Rows are points. To make a cloud, some directions were put in groups of two or more. Within a group, all points are equally far from the middle, so they leave a hole (a ring in 2 directions, a hollow ball in 3). The other directions are filled evenly. Then the cloud was stretched, turned, moved and blurred a little. Count the holes, and give their numbers of directions, smallest first.
(in the rows, 128 means zero)

Cloud, 14 rows:
[[ 65 112]
 [ 91 125]
 [108  57]
 [ 96 155]
 [119  90]
 [126 110]
 [137  70]
 [125 140]
 [123  98]
 [172 126]
 [ 80 167]
 [106  78]
 [130  81]
 [ 84  96]]
Holes: 0

Cloud:
[[ 88 118 133]
 [162 170 154]
 [137 100 110]
 [ 87 116 108]
 [158 158  74]
 [162 136  79]
 [163 125 158]
 [149 190 137]
 [135 196 133]
 [182 154 123]
 [129 200 116]
 [ 82 181 125]
 [142 168 168]
 [156 159  73]
 [ 84 161 150]
 [ 98 157 163]
 [132 111  82]
 [163 185 121]
 [145 105 143]
 [ 88 115 117]
 [151 157  69]
 [ 95 186  83]]
Holes: 1 (3)

Cloud:
[[111 144  72 158]
 [131 188 138 113]
 [ 91 103 112 163]
 [161 186 130 151]
 [164  91 144  91]
 [186 156 150 132]
 [187 114 139 169]
 [166 111 180 105]
 [164 123  66 147]
 [164  75 108 110]
 [105  86 123 166]
 [178 117 173 157]
 [177 120  79 162]
 [171 106  73 142]
 [122 172 103 183]
 [185 145 112 169]
 [118 150  73 168]
 [ 92 109 112 171]
 [140  92 171  98]
 [188 151 150 140]
 [169  97  78 125]
 [123 117 167 185]
 [ 81 115 119 120]
 [107 151  94 104]
 [ 95 130 111 183]
 [154  64 113 125]
 [114 191 151 153]
 [146 180 109 174]
 [101 179 169 142]
 [160  68 106 131]
 [154  74 129 101]]
Holes: 2 (2, 2)

Cloud:
[[105 151 115  85  94 190]
 [145 118 140  90  74 108]
 [ 78 114  96 146 155 105]
 [ 79  94 160  81 145 162]
 [109 150 120 142 130  54]
 [124 118 203 120 130 155]
 [ 79 152 153  89 162 181]
 [134  85 151  85 136 173]
 [125 153 171 163 152 113]
 [ 93 151  86  97 111  68]
 [123 135  84  43 129 128]
 [ 69 170 125 139 139 158]
 [ 88 143  87 112  81 160]
 [ 96 134 177  78 108  94]
 [139 141  94 144  85 140]
 [127 118 118  92 172 189]
 [ 81 128 104  82 126  71]
 [103  96 186  86 166 117]
 [127 165  47 117 150 137]
 [ 93 175 126  68 179 149]
 [154 185  65 121 138 124]
 [139 175  92 124  80 120]
 [152 103 137 134 168  66]
 [131  89 167  92 138 176]
 [151  78 146 102 168 145]
 [103 170 137  56  95 120]
 [ 99 138  57 103  92 123]
 [132 127 176 137 188 134]
 [139 114 148  76 152  72]
 [ 85  77 132 142 136  89]
 [ 70 167  91 139 141 112]
 [ 97 171 179 139 128 115]
 [113 139 168 116  84  81]
 [162 123 126  58 125 139]
 [ 64 161  90 125 107 136]
 [101 168 183 105 103 109]
 [ 86 115 100  75 180 135]
 [119 146  40 100 137 110]
 [ 97 162 148  92  84  89]
 [ 96 109 137 120 130  52]
 [133 100 195 108 116 152]
 [ 79 119  70  78 134 109]
 [133 108 163 128  82  86]
 [113 212  83 106 120 158]
 [139 148  97 124 115  55]
 [106  67 106  94 133 142]
 [146 109 119  63 114 162]
 [ 94 135 139 160 124 165]]
Holes: 2 (3, 3)
